Each row is a point. Each copy is the shape, with its points in the same order, stretched, turned, moved and blurred by noise. Some copies are also mirrored. Which?
(in the rows, 128 means zero)

Shape (7 x 3):
[[157 125 126]
 [157 126 128]
 [125  93  88]
 [155  77 136]
 [169  84 152]
 [115 210 107]
 [ 80 162 117]]
Copy 1:
[[144 111 122]
 [149 126 121]
 [104 128 138]
 [139  94 136]
 [148  80 134]
 [144 177  74]
 [116 147  65]]
Copy 1 is: mirrored
Copy 2, 7 rows:
[[142 116 174]
 [141 118 174]
 [163  73 136]
 [107  88 167]
 [ 95 103 181]
 [200 158 133]
 [167 122  88]]
Copy 2 is: only turned
Copy 3:
[[115  86 144]
 [112  85 141]
 [ 91 123 106]
 [127  68 108]
 [123  52 103]
 [135 161 186]
 [144 175 139]]
Copy 3 is: mirrored

Shape, 10 rows:
[[123 126 161 136]
 [151 181 106  92]
 [172 196  72  82]
 [ 77 133 128 119]
 [126  68 154 126]
 [126  89 190 133]
 [110 132 118 165]
 [140 158  92 125]
 [ 83 128 122 152]
 [112  96 194 156]]
Copy 1, 10 rows:
[[112 100 155 108]
 [155 142  90 114]
 [191 147  64 118]
 [ 91 116 129 138]
 [ 92  52 149  97]
 [ 84  75 170  86]
 [134 101 144 154]
 [160 121 100 139]
 [105 104 143 159]
 [ 87  82 187 103]]
Copy 1 is: only turned
Copy 2, 10 rows:
[[102 143 124 149]
 [163 126 124  79]
 [183 107 110  49]
 [147 136 152 157]
 [ 77 114 168 164]
 [ 70 141 136 158]
 [130 116 101 155]
 [158 105 112 104]
 [136 121 128 168]
 [ 71 154 127 183]]
Copy 2 is: mirrored
Copy 3, 10 rows:
[[138 100 101 122]
 [102 152 132  96]
 [106 175 156  91]
 [ 70  75 112 118]
 [153  65 129 120]
 [167  75  93 116]
 [113  97 120 152]
 [ 99 143 134 116]
 [ 79  69 120 148]
 [155  75  83 130]]
Copy 3 is: mirrored

Shape, 9 rows:
[[163  94  54  57 106  78]
 [115 103 147 133 180 201]
 [118 133  92 110 186 154]
 [162 150 129 135 101 121]
 [139 156 117 140 117  98]
 [108 150  96  68 137 133]
 [106 124  88 117 119 128]
 [126 111 105 101 134 112]
 [ 90 142 139 107 175 135]]
Copy 1, 9 rows:
[[ 48 101 187  46 120 106]
 [115 145 111 149 155 199]
 [ 59 127 139 149 146 161]
 [111 144  98  94 126  90]
 [101 127 120 118 122  76]
 [ 81 155 154 124  83 132]
 [ 88 104 133 117 106 127]
 [ 91 116 160 106 126 124]
 [116 152 158 167 118 141]]
Copy 1 is: only turned
Copy 2, 9 rows:
[[171 157  79  40  90  71]
 [137  59 120 136 126 148]
 [199  96 111 128 134 113]
 [119 166 146 101 157 125]
 [141 164 150 126 153  98]
 [202 141 143 106 102 106]
 [162 144 119 138 101 105]
 [157 124 120 103 111  85]
 [183  97 162 142 123  90]]
Copy 2 is: mirrored
Copy 3, 9 rows:
[[103  75  59  61 212  76]
 [166 111 156 206 121 169]
 [147 115 170 148 180 126]
 [100 169  94 117 130 102]
 [100 171 122  97 138  86]
 [ 96 113 155 102 195 142]
 [ 85 102 131 120 158  99]
 [117 105 122 102 152  95]
 [130 146 193 123 134 139]]
Copy 3 is: only turned

Shape (11 x 8):
[[146 154  69 135 121 114  61 110]
 [ 99 185 161 100 134 134 148 155]
 [142 112 159 174 165  94  74  80]
 [116 124 166 158 128 147 126 161]
 [ 97 172 167 155  83 130 138 122]
 [132 146 123 159 112  67 190 174]
 [181 119 102 160 115  78  50 116]
 [ 98 144 178 101  78 116 132 145]
 [ 77 127 161 131 122 139 176  96]
 [133  91  92 130 109 119 116 116]
 [206 130 150 168 175 124 149  92]]
Copy 1, 11 rows:
[[149 158 144 153  67 134  98  72]
 [115 142 148  69  95 133 173 161]
 [200 180 161 116 116 161 111 143]
 [143 135 121  98 110 153 140 203]
 [117 175 174 107  85 144 143 184]
 [ 99 143 156  94 141  53 128 169]
 [188 173 126 145  81  97  89 109]
 [133 153 150 120  85 121 186 193]
 [102 159 163 117 129 176 178 169]
 [130 137 113 170 112 131 137 130]
 [151 214  75  79 152 131 102 129]]
Copy 1 is: only turned
Copy 2:
[[130  64 105 123  66 144 130  83]
 [109 159 100 144 135 136  96 139]
 [164  77 115  94 128  78  74  70]
 [143  98 119 123 133 119  87 155]
 [164 152 131 142  96 109 106 145]
 [148 139 104 125 159 111 189 164]
 [138  50  96  84  84  95 135 101]
 [104 146 145 135 112  95 112 159]
 [147 147 185 133 134 127 105 122]
 [117  67 168 107 102 139 148 118]
 [166 122 107  32 157 138 131 117]]
Copy 2 is: only turned
Copy 3:
[[115 199  96 144 169 137  64 102]
 [135 107 131 157 123 110 115 184]
 [119 109 118 158 178 157 102  57]
 [139 110 160 152 114 143 125 133]
 [179 112 123 181 104 128 108 130]
 [203 132 159 119 138  88 142 131]
 [150 176 125 139 195 167  71  81]
 [177  89 151 144 112 130  88 166]
 [145  72 108 132  86 111 122 118]
 [141 145 120  96 126 137  84  96]
 [144 116  85 123 182 175 163 101]]
Copy 3 is: mirrored

Shape (14 x 9):
[[ 73 114 138 172  66  78 182  87 174]
 [187 144 110 128 148 131 102 170 116]
 [162 116 116  83 172 113  98 103 119]
 [121 150 102 135 156 148 103 125 102]
 [112 118 154 115 157 157 135 119  95]
 [121 119 115 122 181 119  89 154  95]
 [173 141 105 106 162 133 123 130 172]
 [132 144 124 121 152 152 120 153 151]
 [ 36  93  98 119 115 120 130 161 119]
 [160 151 143  89 147 109 133 169 123]
 [ 71  83 177 187 103  84 140 108 192]
 [ 91  68 124 137  66 147 129 150 143]
 [172 182 145  83 154 132  81 133 169]
 [ 84 119 156 157  60  88 118  98 158]]
Copy 1, 14 rows:
[[123 157 160 187  30 109 154  98 187]
 [153 115 105  50 105 160  97 152 105]
 [149 100 134  78 177 154 129 120 143]
 [174 107  83 117 146 130 113 122 124]
 [119 129 130 134 173 111  99 109 112]
 [171  75 134  98 150 119 107 131 118]
 [135 107 106 106 131 194 105 151 145]
 [123 100 105 126 121 149  89 153 136]
 [154  59 154 174 102  76 166 173 141]
 [133 132 152  83 134 136  81 178 146]
 [ 75 115 176 175  29 103 114  66 172]
 [ 88  88 138 124  49  98 177 147 106]
 [106 108  88  70 144 146  67 147 190]
 [100 132 138 129  36  74 147  90 189]]
Copy 1 is: only turned
Copy 2, 14 rows:
[[111 164 130 191 132  85 137 194 112]
 [162 113 149 113 149 124  69 107 152]
 [185  92 145 132 122 169 128  99 179]
 [137 109 147 121 103 124  88  89 121]
 [113 121 157 100 110 150 122 119 143]
 [126 103 116 106 119 146 103  65 128]
 [188 139 163 150 129 145  98 124 185]
 [133 143 157 125 116 120  82 115 158]
 [ 66 135  82 144  79 135  86 109  92]
 [138  94 160 147 157 155  74 111 166]
 [106 190  98 144 132  66 160 163 146]
 [ 96 157  82 107  92 107  97 170 127]
 [179  90 163 151 128 120 100  89 219]
 [110 130  98 166 116  66 135 164 142]]
Copy 2 is: mirrored
Copy 3:
[[ 62 194 121 169 115 119 167  86  92]
 [184 103 115  84 158  98 117 133 120]
 [157  63 164  82 132 151 131 114 118]
 [157  96  89  89 149 164 132 136 101]
 [127  95 131 125 144 183 104 160 131]
 [140  89 108  51 160 143 130 153 133]
 [161  84 139 118 141 104 121  77 137]
 [147 114 108 113 142 124 105 108 140]
 [ 87 177  98  65 145 174 174 133 167]
 [158 134 153  82 155 118  84 111 122]
 [ 38 153 118 158  95  79 139 117 136]
 [104 176 107 145 101 133 171 146 183]
 [178  87 136  93  91 104  58  75 108]
 [ 88 179 108 139  68 114 141 111  88]]
Copy 3 is: only turned
Copy 4:
[[ 92 132 169 155  90 136 148 103 237]
 [131 120 111  95 143 104 131 185  94]
 [154 120  90  76 103 110  88 164 132]
 [154 156 124 121 128  98 107 152 119]
 [134 134 104 141 107 130 120 112 102]
 [191 130 108 115 124 138 102 176 107]
 [102 122  91  85 158 122 107 166 130]
 [109 143 111 104 161 141 128 139 103]
 [165 179 118 148 116 190 146 142 151]
 [133 106  88  99 152 122 151 143 117]
 [104  99 187 131  93 193 120 115 191]
 [ 88 161 140 129  75 181 161 151 121]
 [114 126 113  21 179 107 124 128 109]
 [107 132 193  98  81 137 149 113 186]]
Copy 4 is: mirrored

Shape (14 x 11):
[[106  52 130 151  83 117 128  97  94 125 134]
 [141  92 158 144 104 117  84 141  62 145 170]
 [140  99 138 171 130 152 112  94  98 144 192]
 [ 79 112 131 154  87 153  85  93  89 131 190]
 [ 75 152 140  96 121  76 195 150 150 147 127]
 [ 76 163 152 117 162 130 160 158 135 130  84]
 [ 78 165 132 137 123  87 127 149 149 184 103]
 [118 182 146 143 102  97 178 140 169 141  89]
 [112 153 147  83  99  97 132 127 157 107 114]
 [102 132 132  98 149 106 139 129 182 166 120]
 [120  87  90 160 100 146  92 150 112 120 165]
 [119 105 135 121  80 177 125 133 103 174 153]
 [137 102  85 138 106 147  91  83  47 149 157]
 [ 99 165 114 112 129 100 175 159 142 142 140]]
Copy 1 (14 x 11):
[[ 97 114 127 133 129 149  73 133 167 179  99]
 [ 96 131 123 121 139 117 137 178 142 167  64]
 [ 91 188 120 128  96 143 115 170 159 158  65]
 [100 140 133 154  90 138  90 152 151 135  31]
 [131 105  73 134 151  83 169  54 133 118 138]
 [149 118 136  94 144 133 173  69 134  98 113]
 [119  86  64 101 137 115 165 105 139  80 121]
 [183 119  73 107 145 112 150  82 158 103 150]
 [164  94 117 126 132  59 134  91 146 102 145]
 [110 105  87 102 108  81 164  94 145 103 150]
 [107 116 137 151  99 162 121 167 130 149 104]
 [121 138 113 111  82 132 118 132 121 184  64]
 [ 82 161 132 116 113 153  67 174 104 140  73]
 [133 126  86 140 139 103 171  83 114 110 136]]
Copy 1 is: only turned
Copy 2 (14 x 11):
[[132  68 120 115 174  85 152 112 145 104 138]
 [124  57 191  71 131 110 112 162  89 108 136]
 [ 68 124 172  72 170 103 115 124  84 149 116]
 [ 82  79 162 105 146  78 177 136  48 142 111]
 [163 134 169 205 105 146 182 140 173 183 180]
 [176 129 145 195  89 218 172 106 127 148 125]
 [130  94 176 188  63 124 150 151 156 156  91]
 [154 133 145 220  88 143 108 100 152 177 152]
 [136 127 111 176  75 138 165 127 136 166 182]
 [109 165 145 150  76 142 177 131 167 158 118]
 [ 76 103 169 117 141 104 121 147  82  79 128]
 [145 141 179 110 115  78 138 122  85 114 118]
 [127  99 136  92 158  90 119 194  84 128  90]
 [141 158 177 194 104 150 145 159 136 165 166]]
Copy 2 is: mirrored

Shape, 18 rows:
[[ 96  96 123 116  84 152 129 134 161  83 191 147]
 [146 177 149 113 132 136 156 160 141 138 121  68]
 [154 128 128 132 153  52 165 124 154 159  85 179]
 [118 150 158 128 132 134 186 156 118 132 141  93]
 [168 115  89 162 111  99 117 134 153 147 114 163]
 [146 138 169 168 107  47 154 140 141 169 103 121]
 [172  99 115 138 131  66 130 105 104 144 126 137]
 [ 93 152  97  62  75 132 121 159 164 118 177 115]
 [152 154 124 143 125  79 159 178 107 174 122 138]
 [119 178 153 100 112 115 175 165  92 159 132  91]
 [ 92 136 111  90 123 118  82 149 151  95 165 108]
 [101 148  93 121  90 134 135  89 158 129 175 152]
 [ 99 101  66 105  89 102 105 134 140 111  84 132]
 [169 144 136 146 139  53 144 143 132 131  90 186]
 [112 116  79 167 136  75 129 138 142 108 136 144]
 [127 150 103  57  79 126 166 177 149 116 155  84]
 [111  83  98 120 138 102  96 148 153 154 115 159]
 [149 120  99 150  88  98  95 125 101 124  86 172]]
Copy 1, 18 rows:
[[ 70 107 168 140 150 130 101  88 175  60 103  69]
 [150 162 150  97 121  86 137 145 170 161 158 165]
 [110 103  31  91 118 157 159 157 128 162 116 205]
 [129 125 130  94 143 111 118 147 179 162 158 114]
 [ 89 143  88 126  88 149 132 131  87 135  99 155]
 [ 70 150  48  65 123 119 122 185 126 169 128 180]
 [104 122  70 136 137 138 117 174  87 143  84 151]
 [ 89 179 159 122 165 143 146  79 193  94 105 121]
 [121 164  54  79 125 154 122 144 119 191 114 153]
 [125 173 106  81 158 112 143 143 183 186 137 119]
 [100 139 185 100 178 132 141 106 135  87 107 127]
 [ 82 160 127 126 110 157 162 111 169  59 109  83]
 [ 46 128 143 138 169 151 185 135 110 156 106 133]
 [106 112  60  73 102 146 146 152 127 160  77 191]
 [ 85 111 118  96 133 190 131 154  97 131 113 133]
 [109 165 153 142 165 132 120 105 213 148 121 153]
 [ 85 112  89 122 171 151 148 110  69 137 124 144]
 [ 62 141 110 118 112 131 168 142  90 151  58 114]]
Copy 1 is: only turned
Copy 2, 18 rows:
[[ 70 101 126 121 138 191 102 136 168  75  63 117]
 [134 186 148  92 118  66 108 139 152 125 123 121]
 [166 130 133 128  50 142 160 131 146 176  94 164]
 [156 157 133 112 124 107 101 125 182 101 104 126]
 [115 139 110 141  55 171 142 160 119 125 120 125]
 [172 135  80 109  51 113 135 148 159 132 108 138]
 [126 132 112 129  36 145 137 137 123  87 133 167]
 [ 39 181 122 100 142 106 130 113 158 135  65 132]
 [160 180 116 140  65  81 145 133 162 139 123 129]
 [150 200 122 103 113  57 125 105 173 124 127 136]
 [ 45 153 144 136 130  87 110 130 108 117  62 123]
 [ 72 155  83 118 135 204 126 128 138 128  90 159]
 [ 81 157 138 123  63 151 142  90  86 115  72 105]
 [176 129 126 126  49 131 192 149 124 159  97 146]
 [117 147 116 149  75 174 127 126  94 106  43 124]
 [ 71 209 147  82 108  71 118 106 182 125  79 122]
 [ 84 105 153 164  83 129 113 121 116 131 115 118]
 [133 135 104 133  48 168 191 140  86 103 135 127]]
Copy 2 is: mirrored

Shape:
[[130 176  67 151 142 177 118 136  85 106 108 133]
 [142 128  63  96 165 136 110 126 148 137 142 123]
 [142 118 159 183  99  95 110  98  87 174  94 112]
 [108 125 151 139 142 161 116  95  87 155 133 134]
 [116 149 132 147 112 165 180 112 133 147  86 134]
 [124 163 136 152 137  86 114  97 164 123 161 115]
 [164 161 126 101 116 116 140 127  72 201 139 141]
 [133 180 138 129 154 181 119 180 160 126 100 152]
 [104 126  91 169 136 126 169 162 140 199 130 123]
 [ 85  96  97 125  78  91 118 145  80 155 106  57]
 [183 129 144 108 137 173 138 129 101 132  96  83]
 [108 176  91 101 136 106 112 122 117 115 110 128]
 [ 90 103 125 152 111  92 135 119  68 119  95 131]
 [181 120  84 142 103 176  90 103  96 126 157 148]
 [ 86 142  75 124 146 158 112  88 124 128  99 146]]
Copy 1:
[[113 157 138 131 147 159 131 145 198  76  92 157]
 [125 139 106 121 129 117 109 140 209 110 171 163]
 [101 119 118 166  44 171 137 109 121 146  75 154]
 [ 80 102 104 135 121 151  95 130 128 129  90 123]
 [118 103 136 144 108 134 156 141 155 111  72  66]
 [124 154 109 136 137 145 159 146 136 173 137 143]
 [169  90 102 145  95 179 112  73 186 123 105 125]
 [140 108 170  78 137 129 140 170 189 149  84  97]
 [173  84 103 147  86  88 151 193 182 108  89 142]
 [138  88 102 167  51 178 124 182 162  64 156 179]
 [115 144 141 128  76 165  63 128 172 115 116  87]
 [139 129 114 115 132 163 166 135 180 110 146 146]
 [116 121 135 143  80 147 151 141 108  72 116 165]
 [ 63 148 145 176 148 162  76  82 195 120 127 186]
 [ 83 122 107 122 133 138 166 139 182  95 123 144]]
Copy 1 is: only turned
Copy 2:
[[139 126  60 188 127 123 135 134 102 180 155 193]
 [138 101 126 136 140  99 198 111 144 200 117 156]
 [142 113 157 142  78 118  84 134 162  65 138 178]
 [155  89  98 117 105 151 130 118 134 123 159 136]
 [127  81  77 161 154 118 145 173  96 109 135 163]
 [101 121 189 112 149 125 175 147 119 166 127 185]
 [181  91 109 130  99 130 148 149 193 155 144 190]
 [116 139  75 158 217 126 170 158 116 163 149 146]
 [147  49 117 132 161  50 138 155 129 152 153 193]
 [131  45 165 159  95 130  34 134 146 120 102 138]
 [188 105 116 174 162 146 147 118 139  96 112 117]
 [101 125 112 140 135 151 147 139 138 192  94 182]
 [151 118 102 129  76 133  65 133 119 104  95 156]
 [165 131 108 176  53 102 155 136 124 154 198 152]
 [ 95  95  71 147 106 130 157 125 115 170 136 168]]
Copy 2 is: only turned
Copy 3 (15 x 12):
[[130 176 179 130 163 132  74  86 136  90  46 143]
 [103 136 121 116 137 156  79 115 194 115 116 128]
 [104  95 181 128 113  88 165  99  32  88  91  90]
 [128 142 165 179 133 101 103 134  77 128  88  84]
 [159 101 129 111 163  90  87  84  82 161  90 120]
 [ 74 101 141 178 166 148 137 131 116 126 148 128]
 [ 79 113 166 128  87 122  44 128  78 144  87 133]
 [187  92 106 168 183 124  70 140 167  99  78 149]
 [127 106  97  68 165 189  82 131  73 120  78 100]
 [112 160 176  72  80 155 204 131  90 116  91 147]
 [160  95 199 116 115  94 110  97 151 135 103 116]
 [ 91 154 156 139 140 123 100 123 158 103 116 178]
 [124 164 163 110  89 106 156 113  55  92 115 133]
 [116 151 170 157 103 128 105  42 128 112  60  89]
 [118 172 132 125 153  97  99  97 140 113  88 122]]
Copy 3 is: mirrored
